Each row is a point. The ring and each string are closed loops that go straight from each point to the next, and from the last back to the first. Before rounding, they use only three directions, however many columns there are. How many times does the string pass through the ring? Passing back the other way cancels.

Ring:
[[ 21 -41  19  24]
 [ 26 -32  38  48]
 [ 22 -13  40  44]
 [ 12   5  23  24]
 [ -2   4  -9  -1]
 [-13 -10 -43 -26]
 [-14 -18 -52 -41]
 [ -6 -22 -36 -40]
 [  6 -30 -12 -18]]
String:
[[ 13  11  31  37]
 [  7  47  29  -2]
 [  3  39  16 -20]
 [ -9  13 -21  -4]
 [-13   9 -33 -19]
 [-10  21 -22 -35]
 [ -4  -6 -20 -17]
 [ -5 -34 -35  -4]
 [-21 -39 -76 -36]
 [-26 -17 -80 -69]
 [-13  12 -39 -68]
 [  0 -15 -17 -19]
 [  1 -14 -15 -18]
 [  1  11  -7 -48]
 [  3 -13 -15 -49]
 [  9 -52 -16  -8]
 [ 12 -68 -13  19]
 [ 22 -58  12  22]
 [ 27 -36  34  24]
 [ 19   2  33   2]
 [ 12 -32   5  19]
 [ 27 -64  28  68]
 [ 38 -60  57  95]
 [ 27   4  56  38]
 [ 15  11  30   7]
 [ 12 -22  10  25]
 [ 16 -32  19  59]]
Times through: 3
String (23 x 4):
[[ -2  11 -15 -53]
 [  3 -11 -13 -42]
 [ 14 -65  -9   4]
 [ 17 -64   1  30]
 [ 13 -18  12   8]
 [ 18   9  36   0]
 [ 38 -57  54  73]
 [ 31 -73  33  75]
 [ 14 -43   6  30]
 [ 15  -9  21   7]
 [ 20  -2  34  -1]
 [ 21 -70   5  20]
 [  7 -56 -21   0]
 [  3 -24 -13  -8]
 [ -4   1 -20 -42]
 [-19  -5 -61 -71]
 [-19 -43 -74 -35]
 [ -2 -34 -28  -2]
 [ -5  12 -18 -37]
 [-23  -8 -67 -55]
 [-22 -45 -82 -36]
 [-12 -47 -59 -20]
 [  0 -16 -18 -17]]
Times through: 5

Ring (6 x 9):
[[ 24  58  35 -32 -41  19   6  24   7]
 [  5  50  19   3  16  64 -16  37 -19]
 [ -2   7 -18  33  29  69 -14  13 -29]
 [  8 -30 -40  30 -11  30  12 -25 -14]
 [  5 -15 -21  -9 -48 -11  50 -41  -3]
 [ 18  36  22 -41 -63 -11  39  -8  10]]
String, 26 rows:
[[ 19 -14 -29  31 -10  42  -9  -5  -9]
 [ -8   1 -17   9  -1  31  24 -14 -22]
 [-28  -6 -22   6  10  25  47 -29 -35]
 [  0   4 -12   2 -15  22  25 -14 -14]
 [ 34 -30 -35  19 -50   9   7 -26  10]
 [ 38 -47 -44  13 -74 -15  25 -47  18]
 [-16 -18 -23 -21 -44 -26  81 -60 -13]
 [-22   8  -5 -29 -29 -13  75 -41 -19]
 [  2  14  -1 -16 -32   7  37 -16  -7]
 [ -4  21   5 -22 -29   6  43 -16 -11]
 [-10  35  20 -49 -47 -19  70 -25  -7]
 [-11  44  26 -48 -39  -9  62 -15 -10]
 [  3  34  15 -25 -30  12  32  -2  -7]
 [-12  63  39 -51 -28   4  51   3 -12]
 [ 39  72  49 -44 -60  12   0  33  20]
 [ 61  83  57 -36 -63  29 -34  58  31]
 [  4  77  45 -32  -8  40   6  37 -11]
 [-14  48  21 -18   5  37  24  13 -24]
 [  6  35  11  -5  -6  40   4  16 -13]
 [ 36  44  15  16  -2  71 -49  50  -1]
 [  1  54  17  22  46  95 -39  55 -31]
 [-32  46   8  19  68  89  -5  33 -52]
 [-12  23  -1   6  15  47  13   6 -28]
 [ 10  12  -8  13  -4  43  -2   6 -13]
 [ 24 -16 -35  56  16  75 -42  15 -15]
 [ 33 -32 -46  62   4  67 -43   6  -8]]
Times through: 2

Ring, 10 rows:
[[ -7 -23  -1  27  29  33  24 -33  32  25   5  14   2  14]
 [  1  -1  -2  26  29  53  47 -13  46  28  -6  35  22  17]
 [  7  22   5  23  26  56  57  -2  47  23  -8  45  39  23]
 [  6  27   9  17  21  48  54  -3  37  17  -9  39  45  23]
 [  0  14   6   8  13  37  42 -11  18  15 -14  22  43  17]
 [-12 -21  -3  -4   5  20  18 -30  -9  14 -22  -9  29   3]
 [-21 -50  -5  -4   5   1  -6 -51 -23  13 -14 -33   6  -3]
 [-23 -55  -1   6  11  -9 -17 -62 -21  11   2 -37  -9   2]
 [-20 -48   5  20  21  -8 -15 -64  -5  12  19 -27 -18  11]
 [-15 -40   4  26  26   5  -3 -55  11  17  18 -11 -15  14]]
String, 32 rows:
[[  2  20  22  37  32  22  29 -27  39  10  30  29  14  36]
 [  8  18   2  30  32  63  60  -2  58  28  -5  50  32  23]
 [  9  12 -11  19  27  83  75  11  60  38 -32  56  46  12]
 [  5   4 -12  13  22  76  67   6  48  35 -35  46  44   8]
 [  3   4  -9  13  21  67  61   1  43  32 -29  40  41   9]
 [ 12  24 -10  16  24  90  85  20  62  37 -38  64  58  13]
 [ 13  40   8  28  30  67  71   9  62  24  -6  61  47  29]
 [ 12  21 -13  17  26  95  87  22  66  40 -40  66  57  11]
 [  3  -5 -17  12  22  79  67   5  48  39 -40  43  42   3]
 [ -3  -8  -2  18  22  42  37 -19  30  24 -10  21  23  13]
 [ -2   4  13  27  27  24  26 -28  29  14  15  19  15  25]
 [  1   8  13  36  34  33  33 -25  44  18  20  30  11  29]
 [ -5 -27  -9  29  33  49  34 -26  45  34  -4  23   2  10]
 [-13 -55 -19  20  27  42  21 -38  28  37 -14   3  -7  -2]
 [-14 -44  -8  17  22  24  11 -43  14  25  -4  -5  -4   4]
 [-11 -25   2  17  21  18  12 -40  12  18   3  -2   5  12]
 [-11 -16  16  28  25  -1   0 -51  11   8  29  -6  -5  24]
 [-21 -45  16  27  24 -26 -29 -75  -8   4  40 -33 -29  20]
 [-30 -76   3  14  16 -31 -41 -85 -28   8  23 -55 -36   4]
 [-28 -64   8  15  16 -32 -38 -82 -27   5  27 -51 -30   8]
 [-14 -17  22  27  23 -18 -13 -60  -1   0  38 -17 -10  27]
 [-12 -22   9  18  19   5   4 -46   4  11  12  -9   3  16]
 [-22 -61 -11   2  11   8  -5 -53 -13  20 -14 -29  -3  -5]
 [-32 -92 -18  -3   7  -7 -26 -71 -32  21 -15 -54 -20 -15]
 [-26 -63   5  16  17 -24 -32 -77 -21   8  22 -45 -28   7]
 [-15 -22  25  33  27 -23 -19 -67   1   0  48 -19 -21  30]
 [-10 -14  15  26  25   2   3 -48  12   9  26  -3  -2  24]
 [-13 -38  -6  13  18  22  12 -40   9  22  -7  -6   4   5]
 [-16 -55 -15  14  21  28  11 -44  13  30 -12  -9  -5  -2]
 [-13 -56 -20  20  27  43  21 -37  28  37 -15   3  -6  -3]
 [ -7 -23  -4  20  24  35  26 -30  26  25  -5  12  10  10]
 [ -4  -5   7  25  26  29  27 -29  29  18   8  17  13  20]]
Times through: 1

Ring (7 x 14):
[[  7  16 -22  -4  -9  16 -27   3 -34  -8  -9  16   7  -9]
 [  8   6 -19 -52  14  -2 -43  38 -50 -13 -36  -3  24  10]
 [ 24   4 -11 -57  23  -6 -28  55 -37 -15 -30 -15   7  27]
 [ 37   6   4 -18   9   7  15  32  -5  -5   1  -8 -25  30]
 [ 26   7  16  31 -20  26  52 -24  15  15  30  17 -35  10]
 [ 17  13  10  58 -36  37  51 -50  15  19  40  33 -35  -9]
 [ 15  20  -9  53 -34  36  22 -39   1   6  30  33 -26 -16]]
String, 28 rows:
[[ 29  -1  -5 -76  34 -14 -28  72 -38 -17 -38 -25   8  40]
 [ 12   4   0 -23   2   7  -1  11 -25   2 -11   4   3  12]
 [ 25   9  -8 -24   7   7  -9  30 -22  -9 -10  -3  -8  18]
 [ 32   9 -17 -51  24  -4 -32  63 -33 -22 -26 -17  -2  29]
 [ 25  10 -15 -38  14   2 -26  44 -31 -16 -20  -7   0  19]
 [ 11   6  -8 -30   5   5 -17  19 -34  -4 -19   3  10   9]
 [ 13   8  -9 -17  -1  10 -11  12 -27  -3 -10   7   2   6]
 [ 19  14 -17 -12  -1  12 -19  19 -26 -11  -8   6  -3   5]
 [ 16  22 -34  -8  -4  15 -43  22 -37 -21 -13  11   2  -6]
 [  8  26 -37  19 -19  26 -38  -5 -33 -15  -1  25   0 -22]
 [  0  12 -10  15 -22  24  -2 -26 -24   7   3  27   4 -16]
 [  7  12  -6  18 -21  24   7 -23 -16   6   9  24  -6 -10]
 [ 24  20 -13  35 -21  29  10 -13  -3  -3  21  21 -27  -5]
 [ 24  25 -15  60 -34  39  19 -31   6   0  35  32 -37 -15]
 [ 14  24 -11  74 -44  45  28 -54   8   9  41  42 -33 -25]
 [  2  14  -3  44 -35  34  22 -49  -7  15  23  37 -11 -21]
 [  7  10  -2  13 -18  22  11 -21 -15   8   7  22  -5  -6]
 [ 16  13  -7  13 -14  21   6  -8 -13   1   8  17 -12  -1]
 [  0  14 -11  17 -22  24  -3 -26 -23   5   4  28   3 -16]
 [  3  22 -31  13 -19  24 -33 -10 -35 -10  -4  26   6 -22]
 [ 15  22 -35  -9  -3  15 -45  21 -38 -21 -14  11   4  -7]
 [ 17  16 -26 -23   4   9 -37  30 -37 -18 -18   3   4   4]
 [  0   6 -27 -73  22  -9 -67  50 -68 -19 -53  -7  41   8]
 [ -3  -2 -15 -87  26 -14 -58  51 -69 -12 -58 -11  47  15]
 [  8   2  -5 -42   9   1 -18  23 -38  -3 -25   0  16  13]
 [ 26   9 -11 -28  10   5 -15  36 -25 -13 -13  -5  -6  19]
 [ 41  10 -17 -53  28  -5 -30  74 -28 -27 -24 -22 -10  36]
 [ 40   3 -13 -85  43 -18 -38  95 -39 -28 -41 -35   2  49]]
Times through: 3

Ring (9 x 14):
[[  5  16 -27   0  -1 -23 -17  13  -3 -15 -41   8  11  -5]
 [ 23  -5  -9  -3  -7 -26 -30   9   8  -8  -8   1  16   8]
 [ 23 -14   5  -3 -10 -23 -27   6  21  -8   7  -2  16  17]
 [ 10 -14  20   0 -13 -20  -8   3  38 -13  11  -6  12  27]
 [-11  -4  25   3 -13 -14  16   2  51 -21  -1  -5   5  30]
 [-33  12  16   4  -4   0  21   7  51 -23 -17   3   0  25]
 [-37  20   4   3   3   6  11  12  42 -21 -24   9   1  19]
 [-29  27 -17   1   7   1  -2  16  20 -18 -40  14   3   5]
 [-12  25 -27   1   4 -13  -9  16   3 -17 -48  12   7  -4]]
String (24 x 14):
[[-40  49 -34  10  -1 -21  40  12   4 -36 -95  12  -6 -14]
 [-23  35 -34   1   9  -6  -7  19   1 -18 -59  17   4  -8]
 [ -2  10 -24  -8  18  12 -59  24   8   3  -4  20  16   6]
 [ -5  12 -13  -1   0 -12 -14  13  15 -14 -25   8   9   6]
 [ -6  31 -31   8 -13 -44  30   6  -7 -33 -83   2   2 -15]
 [ 15  25 -43   4 -11 -49   3   9 -25 -25 -77   4   9 -22]
 [ 33  -6 -23  -9   3 -17 -63  16  -7   3   0   9  22   2]
 [ 13  -7  -3  -6   3  -5 -45  14  20  -1  11   7  17  16]
 [  7  -4   0  -4   0  -7 -32  12  23  -6   5   5  14  17]
 [ 15 -14   5  -7   2  -2 -50  13  26   1  25   5  18  23]
 [  8   0   2   2 -13 -29   2   4  22 -19 -19  -3   9  13]
 [ 22 -14  16   4 -26 -45  14  -4  28 -23 -10 -14  10  19]
 [ 21 -26  30  -2 -17 -22 -15   0  44 -10  30 -10  15  34]
 [ 10 -23  25  -7  -1   4 -42  10  47   1  44   1  17  37]
 [ -8   3   9   3 -10 -17   9   5  34 -20 -16  -1   6  18]
 [-21  13  16  12 -23 -35  58  -4  42 -39 -46  -9  -4  17]
 [-17   8  11   5 -10 -16  20   4  40 -24 -22  -1   3  20]
 [-40  19  21  13 -19 -22  67  -2  54 -41 -46  -6  -8  22]
 [-57  32  19  17 -19 -22  91  -3  57 -49 -67  -6 -15  18]
 [-49  29   9  11 -10 -12  58   3  48 -38 -54   1  -9  16]
 [-52  22  11   2  10  23   9  15  56 -18 -14  13  -1  27]
 [-19   1   6  -8  17  28 -48  20  43   2  25  16  13  28]
 [-24   6  -1  -9  22  34 -54  24  39   4  21  20  13  25]
 [-42  36 -22   1  15  13  -5  21  22 -17 -44  20   1   4]]
Times through: 3
